Each row is a point. To make a cloud, some directions were put in groups of two or more. Within a group, all points are equally far from the middle, so they leave a hole (a ring in 2 directions, a hollow ball in 3). The other directions are filled evenly. Then the cloud was stretched, turned, moved and blurred a little. How many holes are there, and how many directions does each take, smallest first?
In the rows, 128 means zero.

Cloud:
[[ 99 137  64]
 [155  91 107]
 [ 98  86 155]
 [123 161 146]
 [ 88 153 136]
 [136 155 129]
 [144  81 109]
 [141 153 141]
 [ 90 148 117]
 [119  81 139]
 [123 159 126]
 [129  72  86]
 [151 140 143]
 [147 148  86]
 [114 144  53]
 [152 145  83]
 [120  77 113]
 [129 150  65]
 [158  93 103]
 [ 92 151 124]
 [155 137 128]
 [ 90  94  75]]
Holes: 1 (2)

Cloud (32 x 4):
[[116 118 151  95]
 [102 130 135 107]
 [124 146  95 128]
 [159 134 113 112]
 [ 99 185  81 137]
 [156 180 137  96]
 [ 83 139 107 111]
 [ 84 110 108 101]
 [103 171  82 125]
 [ 95 168 161 133]
 [142 172 178 156]
 [158 129 155 124]
 [132 143 123 158]
 [135 186  96 111]
 [187 187 104 140]
 [117 166  83  80]
 [143 136  82 142]
 [160  83 154  68]
 [164 120 141  93]
 [154 134 166 140]
 [146 128 116 139]
 [162 153  98 138]
 [156 184 168 122]
 [136 103 100 144]
 [162 134 147  82]
 [127 178  87 134]
 [149 162 124  84]
 [123 157  78  84]
 [152 124 107 117]
 [129 181 104  78]
 [105 188  89 150]
 [ 98 131  89 159]]
Holes: 0

Cloud (56 x 6):
[[ 88 146  92 110 156 141]
 [ 91 136 109 156 168 148]
 [121 172 102 120 124  93]
 [171 106 136 106 132  90]
 [176 145 148 151 155 142]
 [115 145 187 133  85 138]
 [153 154 135  90 141 108]
 [136 157 177 114 134 106]
 [142 164 129 151 154 168]
 [137 160  84 124 118 174]
 [111 149 177 153  87 143]
 [123 165  99 138 135 178]
 [ 86 126 137 159  99 176]
 [160 152 179 139 106 110]
 [ 81 100  85 113 126 164]
 [ 86  96  96 150 101 165]
 [ 91 139 133  86  78 144]
 [140 160 158 142 160 160]
 [150  90  95 158 135 177]
 [161  99 139 180 103 113]
 [170 128 162 154  77 140]
 [145  74 141 147 155 173]
 [151  88 144 172 155 114]
 [154 129  85 140  67 140]
 [146 141  96  99  67 145]
 [134  73 151 113 168 129]
 [166  89 147  99  83 156]
 [121  91 146 177 153 111]
 [172 144 151 139 153 163]
 [ 92  99 154 170  96 145]
 [130  81  92 113  74 123]
 [115  73 149 150 119 182]
 [ 80 141  98 120  88 159]
 [107  79 161 125 147 178]
 [103 140 139  78  90 161]
 [170 136 175 133  93 110]
 [150 102  99 170  79 128]
 [163  84 139 150 162 160]
 [163 142  88 112 136 101]
 [ 87 105  97 148 108  93]
 [ 87 127 121  78 126 163]
 [154 109  74 132  94 166]
 [163 146 171 152  85 126]
 [163 154 106 169 112 104]
 [ 89 108 178 110  88 139]
 [104 159  99 138 147 170]
 [167 152 119 174 119 109]
 [ 83  94 125  83 116 161]
 [162 133 106 110 104  82]
 [157 152 148 167  79 136]
 [150 151 141 143 119 193]
 [103 159 109  99 150 110]
 [159 143 136  81 142 147]
 [ 91 109 183 122  91 135]
 [ 76 108 113  90  98 155]
 [133 162 105 118  74 103]]
Holes: 3 (2, 2, 2)

Cloud (75 x 8):
[[175 141 182 136  89 147 119 127]
 [172 136 166  97 132  81  92 152]
 [134 142 126 158 176 132  61 145]
 [159 112 177 136 144 130 116  93]
 [ 94 124  95 141  93 141 142 108]
 [164  99 149 100 130 126  59 173]
 [115 105 156 110  70  84 131 127]
 [186 134 114 147  89  96 115 162]
 [171 152 171 109  86 135 127 125]
 [138 171 101 160 145 110  89 109]
 [166 154 105 117 140 155 147 120]
 [131 183 130 158  94 131 156 149]
 [ 98 110  97 155  86 140  69 127]
 [136 161 113  91  97 127  63 180]
 [129  78 135 106 127 179 104 164]
 [106  91 180 143 142 162 127 164]
 [ 99 151 152 146 145 110 173 157]
 [144  91  96 122 117 141  82 182]
 [143 166 137 135 164 133 158 126]
 [122 101 140  82  92 107 150 170]
 [104 130 165 114  63 124 139 122]
 [154  92 107 133 164 104 119 163]
 [119 102 170 116  72  98 147 137]
 [ 82 131 112 155  88  91  81 163]
 [123  85 102 113 119 156  81 179]
 [ 71 125 156 153 127  87  94 122]
 [144 167  99 113 107 143  99 199]
 [170 121 143 123  76 152  92  98]
 [159  74 156 103  98 118 142 140]
 [148 151 103  83 153  92 105 157]
 [119 100 118 163 167 111  89 169]
 [131 155 162 134 171 151  67 163]
 [110 128 149 107  60 113 141 120]
 [118  96 188 155 117 160 101 114]
 [123 118 136 191 127 127  66 173]
 [139 154 168 104 133  95  58 152]
 [146 169 124 170 141 161 127 114]
 [107 134 132 158  78  95 158 159]
 [169 106 139 128 161 157 149 136]
 [123 143 139  76 107 161 139 166]
 [ 95 117  91 137 126 102 144 114]
 [134 111 154 192 131 157 140 151]
 [163  93 103 134 105 144 141 173]
 [146 147 102 123 176 109  77 140]
 [154 163 114 101  93 155 143 163]
 [108 159 133  98 171 140  68 146]
 [157 153 154 181 103 137 111 102]
 [129  77 156 100 105 158 132 171]
 [118 106 117 107  67  94 137 127]
 [ 89 127 118 129 162 108 137 195]
 [143 149 157  86 126 127  81  98]
 [ 87 108 172  99 113 146  88 185]
 [117 109 151 181 130 106  97  98]
 [141  99 119 144  66 114 136 115]
 [115 183 125 161 144 105  71 131]
 [135  91 157 131  87 133  56 176]
 [ 98 114 135 142  59 168 104 152]
 [162 134 146 148  93 105  52 171]
 [105 115 111 115  74  87  97 176]
 [104  97 105 118 129 145 146 102]
 [155 121  96 115 120 156  71 102]
 [110 137 129  69 114 109  82 186]
 [134  97 123 134  67  89 131 161]
 [ 92 166 112 150 146  94 113 191]
 [155 163 129 176  99 173 105 136]
 [107 111 117 166  78 150  67 127]
 [138 159 172 112 130  78  89 123]
 [104  86 132 118 159 137 119 192]
 [165 158 142 178 100 159 113 175]
 [146 172 117 158 152 152 124 189]
 [111 109 124 174 129  95 157 134]
 [ 99 149 184 138  87 142 137 168]
 [149 170  90 135 104 123  89 102]
 [168 141 113 175 110 128 135 108]
 [ 97 131 163 161  93  95 154 131]]
Holes: 3 (2, 3, 3)

Cloud (95 x 9):
[[ 95 111  75 146 174  96 127 145 124]
 [111  80 120 108 142 133  88 106 178]
 [114  94 105 171 159  86 123 151 112]
 [ 76 157 139 128 126  68 107 156 172]
 [103 169 169 148 143 139 160 175 174]
 [ 76 144  93 161  90 125 144 170 163]
 [123 192 107 141 141 128 142 176  71]
 [ 80 140  77  91 136  88 123 177 130]
 [144  72 123 185 102 139 109 103 137]
 [ 88 152  96  90 133 101 141 143  93]
 [135 128 173 172 161 184 127 149 106]
 [142 130 154 150 127  85  97 172 136]
 [ 81 104 155 137 162 147 129  85 132]
 [137  85 151 174 154 178 116 115 131]
 [ 65 109 157 135 140 149 160 156 144]
 [117  88 152 135 118  91 130 156  93]
 [150 149 100 153 110 190 104 151 103]
 [175 126  86 133 178 126 140  90 112]
 [132 186 133  97 121 124 134 174  96]
 [ 95  97 151 124  98 134 168 107 137]
 [123 167 140 135 118  90  94  69 125]
 [140  89 137 172 128  99 164 104  85]
 [135 111 100  93 185 110  98 163 161]
 [130  78 140 135 100 112 100 153 147]
 [ 87 123 128 152 130  71 156 100 157]
 [105 177 129 168 158 142 166 130 138]
 [102 180 143 103 109  96 118 150  91]
 [ 81 167 141 100 167 137  90 125 136]
 [129 184  83 133 158 126  93 114 135]
 [103 144 134 189  83 158 108  83 109]
 [161 161  77 135 113 142  90  96 169]
 [109 183 102 108  98 120 112 160  86]
 [136 100 121 180 160 109  90 152 168]
 [156 116 113 112 106 159  88 162  84]
 [ 82 127  87 115 140 189 145 134 136]
 [ 88 144  80 170 118  82 133 121 169]
 [128  85 104 159 151 192 152 118 117]
 [ 88 103 114 170 100 170 154 102  98]
 [142 172 154 103 155 120 146 143 165]
 [127 165 140 119 108 124  62 155 110]
 [ 63 146 122 161 160  88 134 157  98]
 [153 145  93 155 135 196 116 133 168]
 [142 107 122 107 140 101  75 164 139]
 [ 94 110 128 133 129  73 113  79 148]
 [111 162 162 166 155 144 104  83 136]
 [ 85 171  91 154 178 142 117 136 167]
 [ 80 105 133  88 115 176 104 160  71]
 [157 106 147 164  90 124 104 131 162]
 [151 167 109 103 164 102 104 156 170]
 [ 80 153 119 175 104 104  94 161 174]
 [135 176 121  95 115 169 155 161 167]
 [114 189  87 143 173 114 101 170 140]
 [114 168 159 152 118 100 166  97 137]
 [109 166 150 158 154 121 160  97 196]
 [122 170 168 156 139 126 165  90 135]
 [104 110 132 115  82  95 143  87 113]
 [ 73 145  77 135 100 159 117 179 142]
 [ 95 177 106 167 172 110 138 140 180]
 [116 182  90 103 127 110 164 115 145]
 [124  95  88 125 111 158 120 167  63]
 [ 98  87 140 145 143 133 185 128 178]
 [ 91 105 147 136  79 150 110  74  99]
 [144 139 141 196 141 156  86  96 122]
 [145 190 110 110 140 106 133 100 106]
 [110 167 120 184 137 100  86 173 140]
 [ 88 148  84 126 120 126 164 142  90]
 [ 95 166 139 104 140  86 140 111 156]
 [151 117  93  96 163  91 115 161 173]
 [ 77 150 173 125 125 136 156 128  94]
 [ 97  79 118 165 163 179 119 156 143]
 [ 89 137  90  88 161  96 114 116 170]
 [ 92 107 149  96 134 114 163 137 125]
 [120  71 120 166 100 145 151 154 174]
 [ 82 120 131 148 124  68 138 114 144]
 [162 147 101 133 129 191  89 112 116]
 [132 181 143  92 127 132 145 181 131]
 [122  90 142 180 163 148  72 151 100]
 [144 176 147  99 157 163 141 126 125]
 [100 100 102  82 161 180 142 168 162]
 [145 136 148 180 100 125 133 166 109]
 [ 96  92 121 101 139 128  60 149  92]
 [ 91 154 132 177 143  98 102  81 127]
 [159 114 112 101 181 128 114 109 159]
 [137 119 128 180 124 104 108 192 111]
 [155  97  97 151 132 196 152 122 123]
 [ 65 110 137 152 103  99  92 154 105]
 [170 129 137 113 174 125 111  88 123]
 [150 181 113 104 141 100 128 143 136]
 [120 157 170 157 100 163 156 112 144]
 [ 80 125  83 133 102 163 140 157 104]
 [ 89 126 138  91 139 169 142  90 133]
 [129 157 114 189  83 154 119 121 114]
 [107 190  92 142 134 107 128 156  78]
 [107 151 152 162  88 142 100 166 174]
 [ 69 132 119 162 182 120 138 122 128]]
Holes: 3 (2, 2, 3)

Cloud (95 x 9):
[[ 88 118  72 127 151 108 130  91  82]
 [127 106 157  79 128 107 128 179 103]
 [137 140 170 133  89 148  96 142 145]
 [111  92 140 165 101 148 148 110 121]
 [143 132 139  75 135 152 164 105 141]
 [125 113 185 132  98 112 103 107 136]
 [142 174  93 200 164 117 114 175  77]
 [129 143  97 141  82  96 153 155 107]
 [100 122 109 158 163 148 113 152  63]
 [125 163 137  78 115 176 138 113  92]
 [ 98  97  77 129 152 102 160  81 150]
 [ 97 124 111 116 173  80 113 158 108]
 [129 158 132 129  96 149 106 112 121]
 [130 116 161 109  63 102 171 113  86]
 [124 150  94 189 125  91 169 119  85]
 [115 146 120 150  79  99 172 125 158]
 [107 111 140 128 124 115 120 188  95]
 [127 135 101 182 161 142 109  74 151]
 [107 116 121 107  58 168 102 151 116]
 [132 104 125 163 144  54 149 108 102]
 [144  70 125 162 107  90 136 162 149]
 [134 125  54 119 102 143  94 199 135]
 [102 160 128  96 166 144 169 128 104]
 [123 102 134 161 126 117 140  78 100]
 [112 124 131 146  99 147 177 113 122]
 [109 113  85 105 104  74  86 108  64]
 [113 145 114 164  69  55 124 127  69]
 [ 79 136 161 142 101 132 114 142 151]
 [150 120 127 168 148  65  95 131 105]
 [117 146  84 118 140  57  68 131  89]
 [101 130 141 123 159 102  99 122 141]
 [116 105 160  46 107 133  85 110 186]
 [118 180 104 180 146 129  79 109 139]
 [148 166  97 111  99 120 163 126  81]
 [113 128  95 154  53 142 129 133 111]
 [129 141 126 143 101 144 167 123 127]
 [133 136  48 173 178 107 188 188  60]
 [157 120  92 173  90 135 123 159 136]
 [125 166  65 144 104 134 111 118  55]
 [155 178 102 155 150  87 159  56  93]
 [ 72 107 160 127 124 118 109 149 127]
 [132 142 188 111  82  99 151 124 143]
 [131 132 125  94 112 117 160  66 145]
 [141 128 114  77  76 103 130 107  54]
 [119 155  99 109 157 152 112 182 106]
 [132 131 129  79 106 140  86 170 164]
 [ 96 117 133  67  88 135 114 200 112]
 [143 155 196 143 147 108 165 152 115]
 [126 101 158  89 168  91 153  89  80]
 [136 147 110  83 109 151 123 143 123]
 [127  93 130 104 126  75 160 161  94]
 [180 124 116 125 142 132 158 130 114]
 [101 134 138  91 140 129 156 126  57]
 [136  82 101 101 132 117 143 139 153]
 [ 86 174 120 129 105 141 117 131 166]
 [121 150  81 111 115  86 109 116 105]
 [ 72 152 142 124  99 115 137 128 194]
 [173 136 151 132 152 121 146 174 131]
 [124 169 113 180 184 117  91 125 113]
 [110 159 148 145 180 134 153  97 105]
 [138 101 120  73 115 106 141 107 149]
 [108 117  97 145 143 117 152 141 133]
 [147 126 112 169 141  73  67 137  65]
 [145 100  58 161 131 113 181 154  93]
 [115  58  86  96 125 108 125  92 108]
 [164 148  98 133  85 130  96 148 108]
 [ 77 130 116 112 153 134 154 154 156]
 [157 119 122  94 124 143 169  91 132]
 [136 114 120 167 166  91 157  84  75]
 [127 142 157 109 151  82 156 141 149]
 [144 142 183  81  87 143  86 183 135]
 [120  92  57 130 103 163 162 120 107]
 [152 140 154 103  95 116 127 161  61]
 [122 110 150 162 127 173 177 126 146]
 [111 161 112  90  97 158 133 113  96]
 [166 152 101 158 143 111 109 106  77]
 [106 133 105 139  80 133 109 101 154]
 [129 129 113  86 149  96 154 122 161]
 [127 174  89  88 125  96 115 137 100]
 [151 123 127 103 132 174 119 127  93]
 [ 67 105  99  99 142 178 128 126  89]
 [166 167  95 104  99  79 147 108  95]
 [112 136 101  75 126 130  67 127 187]
 [127 119 187 122  62 136 131 153  79]
 [100  79 160 110  92 134 119 146 126]
 [140 123  83 178 113 127 136 159 107]
 [143 117 131 123 152 109 150  94 133]
 [127 143 133  57 116 155  94 162 130]
 [131 119 138  89 105 143 134 107  98]
 [ 80 172 100 120 120 132  84 112 152]
 [ 76 116 134  72 106 129 127 104 186]
 [ 83  67 140  93 169  94 123 144 116]
 [ 76 165 141 155 164  93 132 152 106]
 [136 201 136 146  97 153 113 124  66]
 [124  87  63 117 158 106 136 179 113]]
Holes: 0

Cloud:
[[ 65 155 110 113 126 161 142  97 122]
 [158 120 132 113 110 155 193 100 150]
 [122 116  87 135  73 139 131  76 144]
 [140  81 146  83 172  80 149 137 160]
 [ 92 108 149 127 108 163  92 138 131]
 [148 142  86 111 145 120 136 121  77]
 [101  86 136 164 153  97  89 112 143]
 [163  88 132 146 128 137 127  72 130]
 [150 136  74 111  91 140 121 171 143]
 [108 146 124  48 178 131 127 134 136]
 [127  95 149 132 149  94 122 117 203]
 [ 95 152 139  80 159 129 114  67 148]
 [126  69 173 110 139  85 153  98 146]
 [143 168 143 145 159  84 128 150 144]
 [ 65  72  91 137 126 121 143  96 127]
 [150 113 157 110 106 140 188 114 114]
 [129 143 128  67 161 177 128 138 129]
 [107  91 162 110 122 165 131 158 147]
 [162 139 118 129 123  64 126 141 117]
 [108  86 107 124 133  56 148 168 161]
 [130 101 130  96 121 150 127 190  81]
 [ 78 102 128 178 120 121 159  98 162]
 [ 97 115 106 113 187  67 174 135 137]
 [ 68 115 135  93 116 161 109 124 124]
 [145 135 120 123 134 131 100  73  93]
 [122  82 135 116 131 106  93 188  95]
 [116 151 137  83 128  98 192 121 129]
 [133  91 126  69 148 167 149 142 153]
 [ 91 141 108 154 151 157 170 158 146]
 [115 110 126 167 179 134 119 111 166]
 [114 116  92 130 205 135 113 134 141]
 [121 110  99 104 182 119 103 149 182]
 [130 120  94 141 102 106 151 171  80]
 [ 74 133  92 121 157 114 122 189 144]
 [ 97 168 115  86 143 130 172 145 191]
 [116 106 101  77 157 160  96 129 159]
 [123 115  59 140 123 145 164 100 100]
 [126  98 117  82 179 157 127  90 104]
 [ 58 133 133  90 134  92 118 110 118]
 [ 96 133 167  96 174 139 159 153 170]
 [ 68 125  79 131 112 158 174 141 151]
 [134  82 140 144 109 118  91 104 158]
 [136  70 138 153 120 145 123 177 127]
 [147  98 151 130 141 108  84 180 124]
 [128 125 160  79 124 109  93 100 163]
 [162 107 149 154 118 155 102 124 115]
 [143 180 108  99 169 131 161 133 161]
 [140 105 140 156  85 111 151 153  84]
 [100 107 118  98 182  70 146 171 166]
 [136  82 132 122 150  75  85 120 141]
 [126 178 102 149 145 139 112 112 160]
 [117 110 147  91  67 113 136 153 119]
 [ 50 113 143 134 120  98 129 147 171]
 [ 73 102 115 164 141 157 119 122 153]
 [ 87 114 113 124 161 167 156 160 173]
 [ 74 131 132 173 157 122 141  90 127]
 [131  82  88 102 138  95 151  80 133]
 [ 58 102 109 112 139 168 127 115 157]
 [102  90 131 178 169  97 138  98 135]
 [107 172 143 104 157 104 165  84 185]
 [181 129 148  92 125  96 143 168 137]
 [136 119 112 115 139 188 118 127  79]
 [ 92  68 109 147 129 135 106 171 118]
 [ 83 128  73 119 168 106 103 156 158]
 [157 139 115  93 119 169 171  93 134]
 [123 131  71 115 123 109 156  84 104]
 [ 72 147 127  80 150  99 161 169 162]
 [ 93 118 135 103 177  64  94 109 158]
 [109  76 146 161 113  79 151 151 168]
 [172 147  80 126 125 153 120 147 122]
 [108  85 159  75 107 115 128 162 136]
 [116 148  83 112  99 159 138 174 111]
 [174 110 163 114 121 120 143  85 150]
 [138 102 175 149 173 102 102 122 133]
 [139 104 103 103 118  66 165  97 138]
 [120 101 138 141 191 128 119  74 145]
 [107  63  97 143 119 149 166 166 111]
 [151  92  81 114 107 151 144 183 100]
 [ 83 134 180  93 137 114 140  91 136]
 [ 74  97 120  92 172 140 175  90 155]
 [ 86  68 119 135 148  82 104 120 112]
 [129 158  77 156 129 153 139 122 165]
 [124 141  98 144 147  60 133 105 174]
 [130 165 147  86 181  95 165 122 136]
 [111 105 124  95 163  90 184 162 188]
 [117 143 158 102 160  71 102 174 144]
 [ 66  84 107  75 151 120 130 120 136]
 [124 126  97 116 108 150 187  71 133]
 [ 99 133 112 117 202  66 121 111 146]
 [128  71 112 131 157 110 189 169 119]
 [152 110 156 134  83  79 152 115 158]
 [142 124 187 125 160 113 138 156 104]
 [118  97 100 113 213 117 139 140 125]
 [154 162  96 100 111 172 139 133 155]
 [112 109  95 106 173 165  97 127 162]
 [ 91 136 136 113 114 107 199 122 191]
 [168 157 143 138 139  85 121 138 128]
 [102  99 139  79 167 128 137  78 175]]
Holes: 2 (3, 6)

Cloud:
[[106 154 132  73 117  66 171 131 121]
 [142 164 100 101 126  93  91 103 117]
 [142 102 140  89 108 127 139  89 178]
 [128 104 169 163 147 159 118 116  91]
 [152 125 128 149 108  96  95 145 106]
 [ 65 118 113 167 139 141 143 118 136]
 [ 65 119 105 151 142 154 154 110 145]
 [102 127 168 152 141 112 142 105  59]
 [102 125 189  85 104 102 124 165  94]
 [ 85  92 136 112  85  60 117 153 141]
 [ 88 109 142  82 159 169 155  91 118]
 [147  90 149  76 119 130 151 127 189]
 [124 117  93  77  92 139  82 141 162]
 [109  88 123 110 182 170 115  88 124]
 [149 140 145 141 154 171 173 134 161]
 [ 98 172 107  75 117 163 155 107 128]
 [124 139 122 138 101 178 127 179 117]
 [131 109 107 105 123 189 130 139 172]
 [106 150 160 125 109 132 176 198 117]
 [133 121 162 127 114 160 124  94  75]
 [124  65 134 115 147  79 124 162 129]
 [138 111 129  80  62 108  91 153 100]
 [ 63 132 144 118  91 116 130  84 163]
 [ 98 143  96 129 138  76 131 140 139]
 [ 85  90 162 175 112 144 165 125 133]
 [179 140 167 134 125 104 142 148 101]
 [112  88 125 118 149  88 130  92 122]
 [106 131 166  93 110 119 180  92  91]
 [ 78 116 148  92 105 133  71 110 132]
 [141 170 140  74 132 113 134 165 142]
 [124 171 134 146  90 169 157 121 101]
 [142 132 126 147 157 150  87 167  88]
 [130 148  99  96 123 109  77 122 150]
 [131 136 134  90 133 174  92  90 122]
 [125 162 146  97 129 111 142 166 180]
 [ 66 103 121 139  89 119 118 162  83]
 [102 169 128  71 145  98 137 155 129]
 [101 123 168 134 115 136  86 119  63]
 [135 165 150 154 140 116 193 138  95]
 [ 99 117 169 103  99 110 104 164  61]
 [ 67 160 146  87 120 136 110 133  69]
 [124 157 152 137 111  98 165 192 101]
 [141 191 131 115 145 142 104  96  80]
 [101 157  86 122 120  90 108 124 135]
 [ 69 169 158 149 130 178 143 114 140]
 [163 177 137  66 155 134 178 128  99]
 [147 155 117 128 104  80 117 171  89]
 [135  94 163 138  88  83 131 122 126]
 [124 167 121  71  73 126  99 154 140]
 [100  84 165 141 120  96 168 184 124]
 [134 108  87  79  59 128 117 148 166]
 [ 84 151 158 141 115 128 137 199 120]
 [116  86 126  97 103  91 110 162  61]
 [ 90 131 183 128  88 126  95 106 111]
 [135 105 100 107  92 136 104  99  97]
 [172 139 132  75 115  76 107 152  76]
 [ 79 154 127 148 110 141 128 170  70]
 [123 133 157 135 114 186  82 135 131]
 [130 101  81 103  91 119  80 143 129]
 [ 72 128 121  81  99 146 179 124 172]
 [170  90 102  93 127  98 132 171  79]
 [132 138  99 135 132 114 151 109 179]
 [150 106 141  99 140 168 153 118 182]
 [109 115 147  94 125 148 139 123  28]
 [116 137 120 169 132 147 122 142 181]
 [128 162 162 158 147 123 182 157 118]
 [169 145 177  89 143 107 118 137 115]
 [ 98 180 146  81 132  94 132 148 120]
 [ 86 169  99 111 161 127 106 110 132]
 [104 102 169 146 171 170 165 111  85]
 [ 86 128 134  89 105 141 139  83  72]
 [157  96 109  95 163 142 148  95 155]
 [156 161 137  84 109 153 148 151  84]
 [150  87 136  75 124  92 149 113 158]
 [103 126 197  97 141 113 154 129 133]
 [ 95 117 101 127 121 150 195 154 143]
 [ 81  79 137 124  96 114 169 192 137]
 [141 115 102  86 137 124 109 180 159]
 [133 173 135  73  80  93 178 147 126]
 [119 170 134  87 115 138 102 170 143]
 [ 80 112 122  94 117  69 101 129 112]
 [ 93 116 195 159 105 148 100 131 114]
 [145 128 139  94 105  92  94 131 183]
 [126  71 141 129 117  95 116 135 187]
 [132 129 128  99  87 126  72 118  82]
 [ 62 142 181 126 121 134 103 126 138]
 [116 118 159  92 144 152  84 147  57]
 [100  96 128 112 178 155  76 107 120]
 [132 161 139 111  78  87 177 176 104]
 [141  67 139 121 134  94 169 138 115]
 [ 91  99 135 147 138 113 192 133 149]
 [134 154  87 102  84 128 104 122  90]
 [124 119 152 100 106 156 127  91  73]]
Holes: 3 (2, 3, 3)
